Each row of a before or after table is a point. The points were changed in one or more steps. Then noise was added and the rows were shuffled. The steps act on how far a point lies along the listed directions, d1 being the first. Name the steps. A step turns or swaps two directions, mirrors them in a line or flattens them onto one, adds a multiple of one to another, or multiplies one. Angles are multiples of 10 degrees, from the lower direction toward the higher: turns from -170 to 170, lines from 10 to 170 but not 90. Use the fewest steps. Two steps may share a direction if one is a turn and the other turns, adds or multiplies; they go together, in the order done. Otherwise the lowest direction goes first.

Directions:
(1): -41  -8  -27
(2): -14  47  8
Before (9 x 3):
-1  -3  -1
-5  4  -4
-14  2  1
13  10  8
11  8  10
-18  0  -11
-12  -5  -6
-2  8  1
-10  -21  -18
After (9 x 3):
-6  23  4
13  24  13
11  20  15
-3  -59  -29
-14  -10  -9
-9  13  -4
-20  13  1
0  -8  -2
-25  5  -13
Steps: multiply d1 by 1.3; multiply d2 by 3

Directions:
(1): -7  37  -23  -15  -18  42  -10  27
(2): -1  -9  10  -16  -60  -22  19  12
(3): 10  -29  10  26  -4  44  37  8
(4): -25  6  -33  46  -23  -5  -3  -24
Before:
-9  14  -7  11  -6  21  -6  -11
1  -10  -2  10  -9  19  28  2
8  -3  29  -27  20  2  7  16
9  -25  -6  51  32  60  19  -8
-16  19  -30  5  -4  11  -12  9
-9  -1  -2  24  15  11  -5  0
5  9  6  -8  -5  30  8  16
7  -2  1  7  4  -5  -8  7
-9  13  -21  4  5  17  -17  -14
5  12  14  -34  1  10  -9  17
12  -47  21  25  14  -35  20  -26
9  7  -11  6  -4  32  11  10
After, 12 rows:
-14  21  -33  8  9  18  -15  5
-8  0  0  24  15  11  -5  -1
12  -52  26  16  -18  -48  30  -20
-9  14  -8  13  0  23  -9  -12
4  12  2  -4  7  34  4  13
6  -2  0  6  2  -5  -6  7
-7  12  -22  5  13  20  -19  -15
8  8  -12  9  6  37  6  8
2  -11  -5  11  -8  21  27  2
8  -3  30  -28  18  1  9  17
3  13  13  -30  10  14  -12  14
9  -23  -4  51  32  60  19  -8
Steps: add -0.5 times d1 to d2

Directions:
(1): -13  -13  -60  -44  -13  -32  -1  -18  -7  8  30  -17
(2): -46  -11  20  -16  42  -2  -22  3  33  -3  36  35
Before:
10  0  3  13  -5  4  2  -1  8  -3  2  2
-6  -8  -22  -21  1  -12  2  -10  -4  -1  19  -9
8  -1  3  13  -5  9  9  -2  2  2  -11  -1
-10  -6  5  -7  11  -2  -5  0  7  -1  14  5
-23  -9  -15  -12  10  -13  -6  -7  8  -4  26  8
19  7  13  16  -9  11  5  2  -5  -1  -19  -6
-9  -8  3  -5  0  1  -6  0  11  5  2  2
-20  -14  -1  -16  15  1  -10  2  17  -3  19  11
-3  0  3  -2  4  0  0  -3  4  1  -3  3
After (9 x 12):
12  3  14  21  -3  10  3  3  10  -4  -3  6
-23  -17  -14  -25  12  -6  -10  -2  16  -2  25  8
-12  -7  1  -10  9  -3  -6  -2  6  -1  16  4
-3  1  5  -1  4  1  0  -3  4  1  -4  5
-14  -16  -61  -49  -7  -32  1  -22  -9  4  39  -20
12  1  17  24  -2  17  8  2  4  -1  -18  3
-29  -15  -45  -34  4  -28  -7  -17  5  0  40  -1
-9  -9  1  -7  -1  -1  -6  -1  11  5  3  1
25  13  39  36  -3  25  5  10  -3  -5  -33  2
Steps: multiply d1 by 2.5

Directions:
(1): -47  31  60  -9  40  -35  -10  -5  -21  7  3  6  -25  17  -26  21  30  10
(2): 5  -12  17  -19  -19  -60  37  -10  -5  1  -49  -23  -12  1  -1  8  -60  -19
Before (13 x 18):
6  -16  -11  -5  -15  -10  12  -2  4  1  -8  -14  1  -10  8  -8  -30  -1
21  -8  -35  11  -13  27  -6  7  14  4  20  6  15  -17  6  -6  9  -9
6  12  -9  2  21  19  -23  18  2  0  26  8  15  8  -6  -2  25  -3
-20  26  18  -16  12  -1  -12  -5  0  1  23  21  -17  7  -10  7  24  7
-23  13  36  -21  20  -24  14  3  -9  5  -12  2  -15  10  -12  13  -6  7
15  -17  -17  3  -16  19  9  8  7  2  -2  -4  12  -7  12  0  -19  -9
16  -8  -20  0  -9  14  1  -2  13  -5  5  -2  16  -11  1  -5  5  8
0  1  25  3  2  -28  2  0  -12  -6  -8  0  -9  -1  -5  7  0  1
46  -36  -60  12  -41  25  9  -6  25  -12  -13  -13  16  -11  30  -29  -35  -14
-26  8  50  -14  22  -32  1  -1  -10  8  -12  2  -14  6  -12  4  10  -2
3  -19  -8  -1  -20  -9  8  -4  8  4  -14  -5  10  -9  15  -2  -18  -1
-3  -6  2  -4  -11  0  -3  1  0  3  -12  -4  -5  -2  -11  4  -12  -4
-21  15  32  -5  21  -23  0  -10  -5  7  -2  1  -16  16  -19  12  9  1
After, 13 rows:
18  -8  -20  -2  -9  11  2  -2  13  -3  6  -3  17  -9  1  -5  4  8
-3  2  26  5  5  -23  0  0  -13  -5  -4  1  -10  -1  -6  5  7  3
-25  8  50  -14  22  -33  2  -1  -9  9  -13  2  -13  7  -14  5  10  -2
24  -12  -35  8  -16  21  0  6  15  5  14  4  15  -17  7  -5  -1  -12
17  1  -12  -5  8  0  -6  14  4  0  7  -4  14  6  -5  -1  -5  -14
-4  -12  -6  3  -10  5  -2  -1  7  3  -1  3  9  -8  13  -3  1  5
0  -8  -10  1  -5  7  -2  1  3  2  11  -6  3  -9  4  -8  -6  7
38  -25  -57  19  -26  45  -9  -3  27  -11  10  -2  18  -8  28  -29  -4  -4
-23  15  38  -20  24  -21  11  6  -9  4  -10  4  -17  8  -12  12  -4  9
-19  15  33  -6  18  -27  5  -14  -5  7  -5  -2  -15  17  -19  12  6  -1
-12  18  19  -22  -1  -19  1  -8  0  0  6  13  -19  5  -7  6  -2  -1
12  -13  -19  4  -8  26  0  10  5  0  6  0  15  -5  10  0  -9  -5
-6  -3  3  -4  -7  7  -9  2  0  4  -6  0  -3  -1  -12  3  -2  -4
Steps: flatten d1 and d2 onto the line at 20 degrees

Directions:
(1): 23  -56  -10  5  -25  10  9  -23  12  -4  -25  14  -3  43  -7  -11  2  19  24  -38  20  19  29  17  -7  -19  -30  -31  0  -14  -31  -40
(2): -34  37  -2  26  -13  -23  -1  -43  -3  15  -43  -8  17  -3  -11  -16  27  -23  16  -27  -26  -19  6  36  26  -10  -19  17  -41  -15  -14  26
(3): -1  9  13  24  -12  -8  -34  7  15  18  25  12  22  15  -6  -28  17  -10  -52  -34  17  26  -17  24  -33  -33  0  -4  11  60  -3  15
(4): 22  11  6  25  35  -23  -11  -5  -27  -28  -24  32  -46  5  14  8  -28  55  11  -16  5  -4  -16  31  -11  -24  36  -2  -16  4  4  29
(5): 23  8  15  -16  -38  -27  7  19  -14  -4  -14  -3  11  -22  -52  7  5  26  34  14  -55  -4  3  23  -51  7  -11  8  15  31  7  -18
Before (12 x 32):
15  -3  6  -5  3  -4  -1  7  -8  -11  -2  7  -11  0  -6  5  -11  13  8  -2  -2  -2  -1  -4  -12  0  1  -5  7  3  3  -6
10  4  3  13  10  -9  -6  3  -2  -10  -6  12  -11  6  2  0  -8  16  -1  -5  7  4  -6  11  -11  -11  9  4  -2  12  -2  10
-1  -16  -6  -7  -2  14  9  -1  5  0  10  -5  1  4  6  4  2  -6  -8  5  11  -5  4  -16  13  8  -4  -6  -1  -15  -8  -17
0  -2  -4  9  13  2  -6  -2  4  1  4  8  -1  9  12  -5  2  1  -14  -11  15  5  -1  0  7  -11  8  -6  -4  0  3  12
3  1  1  14  10  -6  -13  -6  4  -2  3  15  -11  11  7  1  -3  6  -9  -13  14  5  -10  7  -4  -17  8  -5  -4  5  -11  8
5  1  -2  0  3  -5  1  2  -2  -5  -4  4  -9  3  5  0  -3  11  6  1  -1  -2  -7  -2  -2  -4  3  5  -1  1  -5  -3
-7  6  -3  -2  0  1  3  -6  2  2  -6  -7  5  -4  -1  -3  4  -7  2  1  -4  -7  0  -1  11  8  -4  6  -6  -5  3  6
12  -15  1  4  6  -2  -6  2  1  -5  2  13  -10  8  5  -4  -9  19  -8  -6  12  12  0  7  -15  -9  10  -7  10  13  5  0
-7  -5  -5  12  8  10  -13  0  4  5  10  1  -3  13  21  -9  3  -10  -26  -11  24  7  -7  -5  6  -10  6  -2  -6  8  1  10
-4  -11  -6  -12  0  16  6  9  11  3  17  -4  -3  2  9  6  -5  -7  -6  16  15  5  1  -25  8  12  5  -1  15  -12  6  -6
2  -14  0  -2  -4  4  0  -11  1  2  -10  3  -4  12  4  -3  7  3  6  -11  8  -2  4  1  8  -2  -9  -5  -1  -5  -10  -3
15  -17  0  10  14  -5  1  -5  -7  -15  -4  19  -24  18  11  1  -15  30  5  -11  12  2  -4  10  -4  -12  13  -9  -2  -2  -1  0
After, 12 rows:
-12  5  -7  18  25  5  -2  -18  -3  -5  -2  7  -16  8  28  0  -3  -1  -18  -12  24  -12  -8  -2  32  -7  15  -1  -23  -22  -8  16
-10  8  2  -2  14  4  -5  -2  -3  4  5  -2  -6  -3  16  2  4  -8  -11  4  9  -9  -10  -11  18  5  7  7  -2  -3  3  17
-16  -1  -11  22  16  5  -2  -27  6  0  -14  11  -17  21  26  -6  -3  -1  -4  -21  29  0  1  4  31  -13  9  -3  -18  -27  -9  20
-2  2  -3  -6  -7  -3  5  1  2  2  -3  -5  3  -1  -1  -1  5  -2  8  5  -8  -4  -3  -7  1  3  -7  8  0  -2  -6  -8
-28  -12  -17  22  28  30  -15  -18  17  12  17  -1  -4  29  54  -16  6  -36  -47  -23  60  9  -5  -21  45  -13  6  -8  -18  -18  -7  19
8  -8  -3  -3  10  6  0  2  0  -7  1  3  -9  4  8  1  -9  10  -3  1  11  1  -3  -5  3  4  6  -3  3  -1  5  2
-19  0  -7  3  7  13  -7  -8  19  13  20  -4  9  7  16  -1  9  -33  -23  -2  23  2  -5  -20  22  -1  -4  -2  -3  -10  -11  3
3  10  8  -9  -19  -13  5  1  -7  -1  -13  -7  9  -11  -27  1  5  -2  21  1  -29  -10  6  4  -13  8  -17  5  2  3  1  -10
-6  0  -2  -5  -13  4  5  4  13  7  4  -11  18  -1  -9  -2  10  -20  0  8  -3  2  6  -8  -1  8  -16  8  4  3  -5  -9
-18  6  -2  1  -11  -2  0  -12  9  14  -3  -9  18  -5  -5  -10  15  -21  -6  -1  -7  0  7  3  6  4  -11  7  -2  1  2  4
-27  5  -6  -4  -1  8  10  -12  10  13  9  -16  15  -2  7  -4  13  -33  -5  9  -3  -12  2  -16  29  15  -10  9  -8  -20  1  2
-19  -7  -13  10  22  20  -5  -11  17  10  15  0  5  16  33  -9  7  -27  -31  -12  38  6  2  -19  36  -6  4  -7  -9  -19  -1  14
Steps: turn d1 and d2 by 160 degrees; mirror d3 and d4 in the line at 170 degrees; multiply d5 by 3
